Every row gives one point. To make a cloud, some directions were put in groups of two or more. Within a group, all points are equally far from the middle, so they leave a hole (a ring in 2 directions, a hollow ball in 3). The other directions are filled evenly. Then the cloud was stretched, turned, moved and blurred a little. How many holes are there, and how many directions does each take, smallest first?

Cloud (22 x 3):
[[ 2.5  0.9  3.6]
 [ 0.7  6.2 -0.1]
 [ 2.7  6.1  4.7]
 [-2.1  2.5 -1.2]
 [-0.5  4.7 -4.6]
 [ 2.3 -1.2 -6.4]
 [ 3.5  7.6 -3.6]
 [-0.5 -2.9 -5.3]
 [-0.8  3.0 -0.5]
 [ 3.5  6.1 -2.4]
 [ 0.2  6.6 -1.4]
 [ 0.1  2.8 -5.8]
 [ 2.9 -1.3 -1.5]
 [-3.3 -0.9 -2.0]
 [ 2.5 -1.2  3.8]
 [ 2.1  2.4  2.5]
 [ 1.8  6.3  0.8]
 [-3.5  1.0  0.1]
 [-0.7 -0.5  4.0]
 [-0.9  4.2 -0.9]
 [-0.3 -3.4  3.1]
 [ 4.2  3.6 -1.9]]
Holes: 0

Cloud (27 x 4):
[[ 3.1 -3.2 -0.5 -3.7]
 [ 3.0  5.2 -2.6  1.0]
 [-1.7 -0.3  7.5 -1.0]
 [-3.9 -1.8  2.7 -1.4]
 [ 1.4 -0.4 -6.7 -2.5]
 [-3.8  2.2  0.6 -4.3]
 [ 3.0 -1.7  5.1  0.3]
 [ 4.5 -1.3 -3.7 -1.6]
 [-0.4  1.4  0.9  6.9]
 [ 2.7  4.7 -1.1 -4.6]
 [-3.6 -2.0  2.5  0.2]
 [-2.9  2.3  1.2 -1.5]
 [ 2.1 -3.6  0.7 -6.1]
 [ 0.3  3.0  3.5 -5.3]
 [ 3.3 -0.9  0.1 -7.2]
 [-1.9  0.1 -3.4 -0.2]
 [ 2.1  4.2  0.0 -2.0]
 [-1.4 -3.3 -1.0  0.0]
 [-3.7  2.3 -0.9 -4.4]
 [ 1.6  1.8  2.0  4.4]
 [-1.1  6.3 -3.5 -1.5]
 [ 3.5 -0.8  2.3 -3.9]
 [-1.5  5.3 -3.5 -0.5]
 [ 2.0 -0.1  4.9 -1.1]
 [ 0.3 -1.5 -2.6 -8.8]
 [ 3.3  0.4 -7.0 -4.5]
 [ 3.7  3.1 -1.7 -7.0]]
Holes: 1 (2)

Cloud (56 x 6):
[[-2.2 -1.0 -0.2 -0.2 -0.7 -6.9]
 [ 9.9  3.1 -0.6  1.1  0.7 -2.1]
 [ 3.6  4.2 -3.4  1.0 -5.2  0.9]
 [-0.4 -3.3 -3.4 -4.7 -0.7 -4.8]
 [ 2.1  0.5  3.0  6.0 -2.8 -2.7]
 [ 5.7  1.1  2.1  5.2  5.1 -0.5]
 [ 8.4 -1.4  1.6 -1.2  1.2  0.6]
 [ 2.4  2.3 -3.6  0.1  4.5  5.3]
 [-2.1 -1.6  1.2  4.2 -1.0  2.9]
 [-3.9 -0.7  4.7  2.8 -2.1 -2.8]
 [-0.6 -1.6 -2.0 -6.0  2.1  0.3]
 [ 1.1 -1.1  4.7 -0.6  3.5  3.6]
 [-1.3  3.7 -2.6  3.7 -2.3  3.4]
 [ 3.1 -2.0  1.5  1.1 -5.9 -4.5]
 [ 4.9 -2.1  3.1 -3.2  4.0 -5.8]
 [ 3.6 -3.7  0.4  3.7  3.4  0.6]
 [ 0.1  2.1  3.0 -0.3 -5.6  0.0]
 [ 1.9  4.6  0.4  3.4  6.0  0.3]
 [ 3.9  2.9 -1.3  4.3  0.4 -4.2]
 [-2.0 -0.3 -4.6  3.2  1.9 -0.3]
 [ 2.0  2.2 -4.1 -3.5  5.8  2.8]
 [ 1.6 -0.2 -2.1  2.7  7.7  1.4]
 [ 0.6 -2.6 -1.0  4.5  1.8  1.6]
 [ 0.1  6.5 -1.0  3.3  1.3  0.8]
 [ 1.3 -2.0 -4.2  2.8  4.0  0.0]
 [-0.8  2.3  6.2 -0.1  2.8 -0.7]
 [-0.9  0.4 -3.4  2.8  4.6  3.8]
 [ 3.4 -3.3 -1.0  1.3 -4.3 -2.4]
 [ 1.0 -4.9  0.2 -2.3 -3.2 -3.9]
 [-0.8  1.7 -6.3 -3.4  2.0  2.4]
 [-0.2 -0.2 -5.3  0.8 -0.3 -4.7]
 [ 3.0 -1.3  4.9  2.8 -3.2 -5.6]
 [ 3.3  0.0  5.5  4.4  4.6  2.5]
 [ 3.2  5.5 -4.1 -1.9 -1.8 -2.6]
 [ 7.2  3.5 -0.3  1.5 -4.8 -1.9]
 [ 3.1  3.3 -2.9 -2.8 -1.3 -5.7]
 [ 0.8 -2.0 -5.3  1.6  3.2 -1.4]
 [-4.9  0.8 -4.0 -1.4  3.3  2.0]
 [-0.4 -0.7 -4.7 -4.7 -2.0 -4.3]
 [ 2.9 -5.6  0.6 -2.7 -0.7 -2.5]
 [-0.2  2.7 -1.5  2.8  1.5 -4.8]
 [ 2.6  2.5 -6.9 -1.3 -3.1  0.0]
 [ 3.4 -3.0  1.5 -5.1  1.9 -0.5]
 [-0.8 -2.2 -4.0 -3.3 -1.1 -5.8]
 [ 0.1  2.2  4.9 -1.8  4.2  0.0]
 [-3.0  1.5  5.2  2.3 -2.9 -0.4]
 [ 9.4  1.3 -2.7 -0.7  3.7 -0.4]
 [ 3.3  1.9 -5.5 -3.1  4.2  2.9]
 [ 1.7  1.0 -6.9 -2.2 -2.0 -3.6]
 [ 1.5  6.7 -0.3  3.7  1.7  1.4]
 [ 8.8 -1.0  4.3  0.0  0.4 -2.9]
 [-2.2  3.9  2.3  0.7  3.6 -2.0]
 [-1.8  3.2  4.4 -0.9 -0.9 -1.2]
 [-0.7 -3.7  4.9  0.0  6.7 -1.4]
 [ 6.3 -1.7  4.1 -3.5  2.0 -3.7]
 [ 3.4  1.0 -4.3 -0.2 -3.9  2.2]]
Holes: 3 (2, 2, 2)
